Rows are points. Each table stands for the endless flat space through its points: a line for two points, a plane for three, and so on. Write the one point that lies in both, or say that there is none.

First:
[[-37 -27  19]
 [-13  15 -23]]
Second, 2 rows:
[[-19 -10   1]
 [-37   2  -8]]
They share: [-25  -6  -2]

First:
[[ 29  45  58 -21  12 -19]
 [ 37   5  18 -25 -20   9]]
Second:
[[ 33  17  44 -11 -27   8]
 [ 13  37  36 -13 -33  12]
 [ 29  21  76  15 -57  20]]
They share: [ 35  15  28 -24 -12   2]

First (5 x 9):
[[ 31 -16  27 -19  24  14 -19 -13  37]
 [ 26 -42  37 -34  21  16  -1   3  70]
 [ 56  30  60  27  -3  55 -68  -5   8]
 [ 77  30  32  16  36  34 -69 -43 -33]
 [ 13   6  27  -3   4  18 -29  -5  36]]
Second (3 x 9):
[[ 41   4  58   6  10 -19 -40 -13  -6]
 [ 24  45  28  44   3  24 -48   7  -7]
 [ 46  -7  64  -4  11 -28 -37 -18  -4]]
They share: no point

First, 2 rows:
[[  0  20  21  17  -9 -11  51 -13   2 -50  27 -14]
 [ -5  65  61  17  26  34   1 -18 -33   5  42 -59]]
Second:
[[ 35  74  26  41  19 -20   3  -4  -9 -19  77 -45]
 [-23  13  42 -15 -31  33  57 -31  15 -36  14 -39]
 [-42  56  27  38  60  19  32  22  -3 -34  13   2]
 [-13   2  42 -11  -2  17  45 -11 -21 -40  19 -23]
 [ 15  95  34  70  16 -14  10 -18 -23  -8  73 -35]
 [-22  23  47  11 -12  20  49 -25 -25 -30  25 -22]]
They share: [ -2  38  37  17   5   7  31 -15 -12 -28  33 -32]

First (2 x 18):
[[-26  42   5 -43 -15  35  10 -14 -19  15 -41 -40  16  25  19 -27 -13 -43]
 [-47  15  26 -13 -48  38  37 -23 -28  -6 -23 -37  19  -5   1 -51 -46 -16]]
Second, 5 rows:
[[-48  39  18 -33 -37  23  23 -20 -27  -1 -35 -29  29  18  -8 -36 -40 -25]
 [-62  18  12  -9 -33  33  39  -9 -38   3 -17 -10  35  27   0 -22 -30  -7]
 [-69 -19   6 -41 -59 105  39  15 -63  25 -63  21  21  40  22 -67  -1  -2]
 [-28  48  -3 -32  -1  43   7 -46  -9  17 -30 -54  -2   5  19 -41 -35 -64]
 [-30  48  22 -93 -62  58  -2 -20 -26  10 -96 -37   9  11  -3 -89 -35 -48]]
They share: no point

First:
[[ 24  11  15 -10 -37 -50 -16  40 -11  63  64  -9 -23  52 -49 -42  17 -29
  -12 -22 -75  -2 -35 -19]
 [ -6  13 -41 -18  33 -42  -8   0  -5  43  10  85 -21   6 -37  10 -57 -23
  -70 -28 -21   0 -29 -89]
 [  4  26 -40   0  33 -40 -21 -10   4  63  24  86 -33  17 -39  18 -58  -9
  -62 -42 -20  -7 -35 -79]
 [-22 -32   6 -54 -25 -36  41  58 -34 -13  -8  22  -3  -7 -17 -46 -26 -71
  -34  22 -36  33   3 -61]]
Second (2 x 24):
[[ 31   2  18   7   9 -45 -16  10 -37  55  -1  10 -31  38 -12  10  -6 -22
  -52 -15 -49  42   9 -12]
 [ 11   2   8  -3  -9 -35   0  22 -19  43  15  26 -33  24 -18 -10 -26 -30
  -30 -15 -35  24  -5 -32]]
They share: [  1   2   3  -8 -18 -30   8  28 -10  37  23  34 -34  17 -21 -20 -36 -34
 -19 -15 -28  15 -12 -42]

First:
[[-20   6  16 -48  64 -67  29  -4 -12  -6 -38   3 -92 -71  49  23  41  -7
   13 -72  -1  71   9 -22]
 [-11 -27  25 -12  22  -1 -61 -13 -54  45  16  21  -5  22   1  38  14  29
   22   0 -31  11   3 -49]
 [-32 -22  28  -8  52 -23 -11   4 -28  38  -6  19 -48 -27  25  43  29  21
   37 -32 -37  43 -15 -38]]
Second:
[[ -12  -13  -13  -72   32  -52  -76  -42  -32   48   13   20  -49  -82
    20   -7  -49  -11   15  -44   18   36   41    7]
 [  -4  -24  -15  -56   28  -35  -41  -52  -43   31    0   21  -52  -57
    12    1  -18    6   23  -44   31   39   51  -13]
 [   7   -8  -17  -51    9  -46  -33  -50  -86   51   15  -25  -42  -31
    46   -1   -8    0    4  -59   14   16   76  -28]
 [  11    7   43  -17   39  -39  -46   52  -13  -14  -30   22  -15   28
    20   53   87    9  -12   15  -31   23  -18  -92]
 [   7   25   17  -54   12  -68  -63    7  -81   51   25  -47  -16   -1
    75   15   17  -16  -31  -37  -42   -2   39  -50]
 [ -13    3   29 -105   35  -57  -66   -2  -51   18   42   -8  -13  -22
    68   11   25    1  -22   -7  -45   27    8  -48]]
They share: [ -2  -6  16 -42  31 -34 -31 -19 -42  12  -8   9 -38 -11  19  23  23   8
   4 -30  -4  32  21 -37]

First, 6 rows:
[[  26  -39    1  -40    9   40  -16   57   -3    1  -38    4   63   28
   -18    3   12  -23   23  -41   58  -19    4   -2]
 [ -64  -17  -18   -4   30    8    6   28   75  -18    2   -9   17  -45
    56  -22    1   43  -14  -12   23  -66  -10   -5]
 [ -34  -39   13   -7   31   10   11   48   37   13   -8  -10   36  -22
    23  -19    5    5   -1  -13   28  -65  -26    4]
 [ -15  -76  -25   14  -17    6  -42   84   41   -9  -22   27   82   -1
   -11  -61  -10  -59    2  -66   48  -52  -13   -7]
 [ -30   15   -5  -56   40   69   23   -2   42    0  -13  -11   22   11
    -6   43   24   35   37    9   83   21  -11  -14]
 [  15   16   13 -103   35   68    8    9  -10  -37  -57  -12   -6    7
    19   58   15   56   29   -2   39  -15   43  -34]]
Second (7 x 24):
[[  32  -40    7   -9   41   63   11   74    7   27  -29  -66   40  -13
    22   -3   71   46   26  -32  -16  -47  -49   -9]
 [  -1    1  -28  -49   26    5   -8   31   37    6  -10  -20    0   -2
    25   -3    6   16  -23   -3   43  -23   22  -13]
 [ -47    1   24   18   12  -22   32   15   26   -4  -12    2   68   -7
    25   26  -11   51   30  -51   49  -28  -28   37]
 [  34  -22   -2   28   35   10   32   41   63  -26   14  -64   12   29
    56   24    0   71  -42   24  -34 -105    5   24]
 [ -18  -56  -30   52   -5   22   29   74   67    3   44  -10   33    7
   -11   30  -23   34   22    7    3  -87   18   49]
 [ -45  -49  -29  -49   38   53  -33   48   46  -23  -33    8   78  -21
    17  -39   28  -18    6  -41   77  -46  -24  -24]
 [ -57  -33  -19  -86   43   56  -61    8   59  -53  -49   55   83  -20
    58  -77   14  -51  -33  -52  121  -26    2  -26]]
They share: [-18 -23 -11 -19  24  23  -1  39  39  -4 -12  -8  42  -7  24  -6  11  18
   2 -25  42 -40  -5   5]

First, 5 rows:
[[  -5   26   -3  -20  -19  -56   59  -16   16   -5   28   -7  -54  -53
    28   12   43    6   11   29  -50   -4   -7  -13]
 [  -8   21   35  -87  -41 -102   24    5   72   -3   -9  -52  -59  -45
    21  -23   28   75   25  -37  -15   31  -14  -25]
 [  47   27  -17   22   -3   19   56  -18  -28   33   31   25  -19  -50
   -30    2   -8  -50  -36   73   16  -12  -34   28]
 [  61   23   -1  -36   -5   33  -10  -18   22   69   19  -27  -45   -2
   -90  -40  -72   10  -54   45   98   32  -32  -10]
 [   2   35    8  -71  -31  -23    1  -26   74   18   22  -80  -83   11
   -37  -24  -26   77   -6   24   18   43    8  -79]]
Second, 3 rows:
[[ 32  61 -11 -31 -39   7  68   0 -15   7  17 -26 -11 -26 -34 -22 -23   5
  -22  12   8  28 -19   7]
 [ 17  25 -26 -34  -9   7  35 -12  33  19  -7 -68 -38 -32 -25 -37 -20  50
    5   3 -19 -26 -16  -8]
 [ 10   9   3 -25   5 -33  18 -28  61  15 -15 -66 -61 -30   0 -20  11  63
    0  34 -22 -36 -25 -43]]
They share: no point

First, 6 rows:
[[  7 -31   8  23  13  25  11  30  21 -72  -5   8  57 -34   7  41  40 -18
    7  42 -18   2 -29  -5]
 [-22 -58 -38  -7  26  10   4  56 -11  -3  29 -41  51 -65  -5  47 -13 -43
    6  24  24  56  -7  33]
 [  4 -39 -15  35  13   8  -9  17  17 -23  13 -16  41 -36  10  51  33 -19
   -4  21  13  35 -23  15]
 [-33 -13 -12  -5  40   9  18  87 -31 -75 -36  19  55 -57  15  12  34 -46
   34  33  -8 -17 -19  50]
 [ 16 -62  34  49 -43  26 -35  -3  37 -70  34   0  71 -14  15  68  39  -7
  -13  63   0  43 -51 -40]
 [ 34 -24   8  41  21  32  23  -3  53 -64  -4   4  45 -24   1  50  53   1
   -5  31 -28  -3 -27 -24]]
Second:
[[-15 -74 -23   8  12  23  31  17 -15   0   6  34 -26  -4 -33  35  74 -48
   -6   0 -39  39  21  30]
 [ 39 -16 -40  -3  12  -5 -33  80   6 -57  32 -35  82 -68   5  50  -3 -10
   42  22   8  -7 -25  44]
 [-17 -64 -22   3  14  17  23  10  -4  -9  -8  13   2  -6 -15  28  67 -62
   -4  10 -22  35  -5  14]
 [ 28 -21 -36  13  23 -14 -17  73   8 -48  33 -11  56 -64   2  52  11   0
   26  17 -14   4   0  61]]
They share: no point

First:
[[-13  13  53  12 -31   7 -63  34 -29  18  64  22  59 -38   9  -6   3  -4
  -18   4 -59  62 -26  26]
 [-40  33  26 -26 -59  27 -60   1  -6 -36  23  14 -21 -30  79 -72 -27  10
   -3 -42 -66  19  16   4]
 [-40  53 -31  17 -43   1 -31  -2  30   1  53  40  39  27  65 -43  12 -32
  -26 -96 -44  15 -24  49]
 [ -4  25  23  11 -15 -19 -31  35   1  30  58  16 100 -12   0  -2  33 -40
  -10 -10 -28  51 -44  23]
 [  5  21  47 -54 -17 -21 -17  35   4 -11   1 -30  70 -45  16 -45  24 -40
   36  32  -9  32 -12 -46]]
Second (5 x 24):
[[-24  83  47  -2 -65  31 -34 -13 -27  12  31 -39  58 -49   6 -50  40 -29
  -19  14 -24  98  17  54]
 [-48  35   9  25  -9  47 -65  14 -18  17  26  -3  17 -61  50 -34  36  20
   -6 -23 -65  72 -26  15]
 [-21  67  39   3 -31  48 -37  -8   7  28  12 -25  39 -54   9 -24  45 -17
  -16   4 -34  97   1  50]
 [  1  57  65 -51 -94 -28   3  15 -19 -46  36 -25  75  -5  -2 -58   3 -86
    8  15   9  33  19  -3]
 [-40  11  36 -12 -60 -42 -55  65 -63 -83  77  20  56 -19  39 -75 -23 -51
   28 -45 -18 -17 -28 -68]]
They share: [-19  29  32 -21 -41   5 -24  23  -3 -19  22  -4  37 -25  31 -37  14 -34
   9  -8 -31  36 -12 -11]

First (4 x 24):
[[  3 -24  17   9 -30 -13  36 -63 -55  15 -16  56 -23  44  47 -13 -56 -23
  -38  58 -27   9 -44 -31]
 [ 50 -37  51 -15   5  35  18  27  18 -25  52   2 -51  20  -4 -49 -21 -46
    0  15  -4  25 -14  17]
 [ 51 -42   5  11  14 -19  58 -39 -23  -9  18  34 -47  16  29 -43 -58  -1
  -14  38 -35  -7 -34   1]
 [ 42 -33  11   5   5 -17  62 -45 -30  -1   8  38 -51  20  40 -45 -65 -10
  -24  39 -28  -7 -34   1]]
Second:
[[ -14  -37    4    0   19  -23   74  -39   -7   -9  -24   59  -59   54
    29  -27  -51  -50   21   55  -35   29  -33  -30]
 [  24  -46   28   49   -2   29   92   13    0  -40    6   47 -108   37
    43  -16  -50  -55   16   77   28    5   -4   -7]
 [  -4  -77   57  -57  -12  -40   43  -75  -36   16  -44   61  -11   11
    68  -70  -34  -92   33   45  -63  -25  -22  -35]
 [  66  -38   74   33  -38   69   32   29  -37  -26   43   33  -75   15
    56  -15  -29  -43  -22   51   50   -9   -8   26]
 [ -23  -31   56  -52  -46   14   73  -42  -13  -44   44   -5  -44  -20
   -15 -110 -108  -89  -42   87  -22    7   20  -82]
 [  34  -49   84  -38  -37   25   10  -29  -62    1   17   45  -16    2
    60  -50  -30  -64  -11   37  -11  -13  -21   -3]]
They share: [ 22 -26  37  -6 -17  12  29 -21 -22  -1  13  31 -39  34  27 -32 -42 -39
 -24  37 -12  17 -29  -7]

First, 2 rows:
[[ -2  15   0 -18  -5  43  -6   2  21  -8   3 -19 -16 -34  27  14   3  -9
   17  20  41 -10  -4  28]
 [  6  25  10  -2 -13  47 -24  -8   9 -10 -15 -33 -34 -46  39  24 -17 -19
   25  18  45 -22 -22  18]]
Second (2 x 24):
[[ -6  -2 -12 -30  -4  36   3  11  31   1   9 -11   5 -34  18  10  11   1
   24  25  50  -1  -6  26]
 [  4 -12 -20 -44  -6  26  -9  27  33  17  13   9  13 -30   0   4  -5   9
   36  17  56   3 -26  26]]
They share: no point

First (2 x 24):
[[-61  10 -39 -16 -54   6 -33  -7 -71  16 -37  15 -20 -18   3  33 -40 -68
   23  -8  -4  56  31  16]
 [-47  20 -41 -26 -46   8 -29 -11 -49   4 -27   3 -28 -10  -7  27 -18 -46
   13   6 -12  38  37   8]]
Second:
[[ -39   62  -39  -16  -81   56  -81  -15  -62   -2    5  -55  -18   40
   -32   58   37  -31   27  -58  -50   35   17  -53]
 [ -56   12  -28  -69  -49  -18  -16    1    0   30  -17   12  -14  -10
   -28  -12  -33  -75    9   50   11    5   45    1]
 [  13   11  -95  -14  -10   51   13   15  -63  -81  -25   31   -6  -34
   -12   73   11    1   51  -16  -25   96   28   31]
 [ -42  -32  -72  -95  -29  -10  -34  -31  -66    0  -47   22  -70  -74
   -36   -2  -41   -5  -37   58    9   57  119  107]
 [ -31   39  -20   21    1  -15   -7  -32  -33   24  -50   17    0   22
     9   27  -25  -50   30   66  -26    8   37   14]
 [ -26   24    5   -5  -37  -39   29  -33  -15   13  -43   11  -87   -1
    38  -24  -29  -67  -10   61   34  -56    6    9]
 [ -43   32  -43  -40  -67   35 -108  -59 -102   26  -28  -52  -55   11
   -44   39   11   -6  -15  -11  -43   36   87   32]]
They share: [-40  25 -42 -31 -42   9 -27 -13 -38  -2 -22  -3 -32  -6 -12  24  -7 -35
   8  13 -16  29  40   4]

First, 5 rows:
[[-41 -20 -16   6  23   4 -16 -20   4  17  43  55  55  74  -4 -71  14  53
   29  41  42   4 -28  -6]
 [-37 -32 -38   6  31  13  -3   3   4  19  59  47  65  64 -23 -66  20  37
   19  31  47  17 -31 -11]
 [-39   3 -36  14   9  40   0  20 -19 -25  53  44  48  28 -26 -53  -8  10
  -37  20  74  37  -6 -21]
 [-55  22  39  12 -54  12 -45 -63 -31 -75 -20  47 -35  44  65 -38 -41  51
  -44  47  32  16 -21   2]
 [-31 -53 -64  18  17  32  12  18 -15  -7  63  26  54  36 -24 -43  12  14
  -23   6  38  51 -38 -27]]
Second (3 x 24):
[[-50  10   5  17  10  41  42 -26 -56  -5   4  42  -4  40  19 -41 -23  23
  -74  37  67 -15 -59   3]
 [-71 -28   6   2 -23  23 -21  -2  -6 -24  50  36  26  12  16 -85 -52   3
  -32  32  35  26 -49   8]
 [-68 -11  11   5  -8  32   9  -8 -26 -11  34  39  14  19  16 -74 -47   5
  -53  37  52   3 -59  12]]
They share: [-41 -20 -16  20 -17  23 -15 -26 -26 -38  22  36  14  40  22 -41 -14  35
 -32  22  31  36 -29 -18]
